Every row gives one point. To make a cloud, some directions were put in groups of two or more. Within a group, all points are equally far from the middle, so they leave a hole (a ring in 2 directions, a hollow ball in 3). The other directions are filled evenly. Then the cloud was stretched, turned, moved and blurred a little. How many holes are there, and how many directions does each take, smallest first?
(in the rows, 128 means zero)

Cloud (13 x 2):
[[ 79 120]
 [146 185]
 [142  90]
 [142 108]
 [ 70 122]
 [ 90 180]
 [164 162]
 [158  77]
 [147 135]
 [106 134]
 [144 154]
 [188  68]
 [ 87 139]]
Holes: 0

Cloud (19 x 3):
[[138 160  67]
 [131  85 110]
 [108 194 156]
 [138  81 121]
 [ 89 140 105]
 [176  83 122]
 [ 84 145 150]
 [107 186  99]
 [152 201 120]
 [108  99 150]
 [ 99 154 177]
 [119  91 111]
 [114 120 182]
 [183 170 161]
 [105 100 133]
 [ 82 149 123]
 [126 198 104]
 [105 186  98]
 [203 114 126]]
Holes: 1 (3)

Cloud (30 x 4):
[[ 54 128 163 144]
 [ 89 148 166 179]
 [141  53 130 180]
 [ 86  85  96 134]
 [ 99 159 174 161]
 [ 72 116 138 102]
 [122 164  88 145]
 [ 96 112  65 125]
 [ 99 175 122 118]
 [143 112  75 161]
 [ 77 155 120 115]
 [218 144  92 116]
 [119 143 164  90]
 [163 155 162 155]
 [133 160 122 163]
 [205 128 120  90]
 [177 173 133 100]
 [ 96 119  53 101]
 [130  74  80 146]
 [136 150 194 132]
 [111 137 106 171]
 [ 65 141 168 134]
 [157 139 196 150]
 [162 114 192 124]
 [133 183 138 112]
 [144 138 171  97]
 [141  74  96 167]
 [122 162 179 150]
 [ 93 157 119  81]
 [ 78  77 113 141]]
Holes: 1 (3)

Cloud (56 x 6):
[[150  87  83 106  92 132]
 [138 210 149 110 102 165]
 [152 124  67 137  73 114]
 [120 108 111 116  73 184]
 [113 192  99  89  89 169]
 [134  85 129 114  62 139]
 [ 66 150 174 104 126 146]
 [163  87 106  98  94 134]
 [128 160 117 101  61 180]
 [117 143  60 140  55 106]
 [159 142  73 109  91 196]
 [ 97 149 143  58 109 103]
 [ 85 100 135 132 157  69]
 [ 64 108  80 133 101 133]
 [123 123 177 109 187 135]
 [ 62 166 137 152 145  76]
 [119 101  57 117  74  83]
 [ 88 142  98  71 160 153]
 [164  96 104 110  74 106]
 [151 178 179 118 103 106]
 [146 123  73 158  76  74]
 [122 103 102 169 153 172]
 [126 204 135  76 109 142]
 [ 85 126  79 112 145 180]
 [103 120  91 191 128  82]
 [112 150  58  84 120 169]
 [ 63 146 115  87 137 138]
 [123 121 194 105 130 190]
 [113 118 200 130 143 116]
 [166 124 136 102  89  69]
 [ 89 134 154 102  74 173]
 [153  93 157  89 103 165]
 [148 140 176 170  83  96]
 [123  82 162 100  69  91]
 [151  88 119  76 161 146]
 [149 177  73  66 160 147]
 [169 137 154 117  86  80]
 [ 85 125  93 153 167 132]
 [157 147 135 119 123  58]
 [ 52 117 113 115 137  78]
 [143 123 113 165 159  92]
 [195 128 105 112 125 123]
 [139 170 152  72 104  95]
 [ 66 126 115 138  93 170]
 [105 200 136 123 129  83]
 [112 204 132 142  81 139]
 [132 102 169 185 106  93]
 [189 144 108 139  97 171]
 [ 88 103 112 183 106 146]
 [178 120 138  92  92 109]
 [165 140  97 113 132  77]
 [145 143  94 164  57 120]
 [ 95 150 155 118 190 122]
 [115 105 107 121  87 192]
 [104 102  90 122 175 146]
 [101 106 175 187  81 121]]
Holes: 2 (2, 3)
